Rows are points. Each copy is the shape, with its points in the same order, turned, moved and blurred by noise. Some copies are also mirrored. Which?
In the rows, zero is written as 128.

Shape:
[[143  94 101]
 [126 117  87]
 [ 98 150 163]
 [137 154 156]
 [ 71 143 155]
 [125 157 148]
 [109 120 133]]
Copy 1 (7 x 3):
[[ 94 110 156]
 [ 73 116 133]
 [138 117  76]
 [143 146 100]
 [120  96  60]
 [130 141  88]
 [113 102 104]]
Copy 1 is: mirrored
Copy 2:
[[ 93 107 137]
 [ 93 135 121]
 [176 129  98]
 [169 134 134]
 [160 137  71]
 [167 143 128]
 [138 114 107]]
Copy 2 is: mirrored
Copy 3 (7 x 3):
[[168 121 139]
 [173 144 119]
 [ 91 183 128]
 [ 89 138 119]
 [105 212 124]
 [100 151 110]
 [129 164 143]]
Copy 3 is: mirrored

Shape:
[[115 101 143  98]
 [135 167 105  98]
 [133 158 139 138]
 [102 106  87 147]
 [121 100 164 114]
 [127 135  83  68]
 [ 98 109 143  79]
 [141 126 156 144]]
Copy 1:
[[119 163 147 134]
 [183 147 133  93]
 [166 110 138 127]
 [114 135  83 111]
 [113 139 161 144]
 [156 192 125  82]
 [130 184 148 144]
 [132 105 153 131]]
Copy 1 is: only turned
Copy 2, 8 rows:
[[ 94 145 141 103]
 [117 175 111 155]
 [140 127 114 144]
 [ 71 108 147 162]
 [106 132 133  87]
 [ 76 198 119 149]
 [ 98 165 154  93]
 [129 111 109 115]]
Copy 2 is: only turned
Copy 3:
[[144 139 109 188]
 [140 170 140 128]
 [108 131 143 134]
 [157 115  78 118]
 [134 112 114 196]
 [172 192 115 143]
 [136 161  97 194]
 [118 101 128 160]]
Copy 3 is: mirrored

Shape:
[[192 139 117 197 135 125]
 [151 141 109 108 116 138]
 [160  73 152 107 125 147]
 [142 100 151 111 169  58]
 [141 146  97 120 153 142]
 [120 138 130  98 127 148]
 [129 147 157 101 118 130]
 [140  74 141 141 119  86]
 [115 124 127 103 148 147]
 [193 121 137 163 124  86]]
Copy 1, 10 rows:
[[105 153 106 128 207 173]
 [139 176 135 148 143 113]
 [114 153 111 161  96 163]
 [124  97 172 199 131 168]
 [143 171 166 130 149 140]
 [143 159 143 139 116 111]
 [163 129 120 150 125 106]
 [ 81 116 130 184 129 143]
 [144 154 154 126 107 132]
 [110 133 106 182 190 164]]
Copy 1 is: mirrored
Copy 2 (10 x 6):
[[129  79 123 191  68 127]
 [137 129 116 113  96 159]
 [120  81  90 113 157 140]
 [ 35 116  75 128 106 136]
 [126 152 112 144 104 135]
 [130 133 127  93 128 145]
 [106 121 138  83 107 121]
 [ 66  85 110 143 129 160]
 [118 143 115 109 134 130]
 [ 91  71  99 160  73 148]]
Copy 2 is: only turned
Copy 3, 10 rows:
[[166  95  92  91 180 170]
 [102 137 102 113 152 122]
 [108 126 178 113 167 132]
 [177 136 163  77 129  76]
 [130 152  91 125 168 109]
 [107 137 118 144 141 102]
 [110 109 121 129 128  96]
 [155 129 171  90 117 145]
 [124 146 128 148 147  96]
 [160  93 122  59 151 145]]
Copy 3 is: mirrored
Copy 4, 10 rows:
[[127 140  69  92 172  65]
 [117 150 114 145 138 129]
 [146 116 118 123 183 165]
 [120  49  81 133 126 137]
 [ 97 134 114 161 150 106]
 [125 137 146 152 138 134]
 [153 131 134 143 117 128]
 [121  93  95  89 147 153]
 [109 123 143 152 154 128]
 [139 116  50  93 145 106]]
Copy 4 is: mirrored
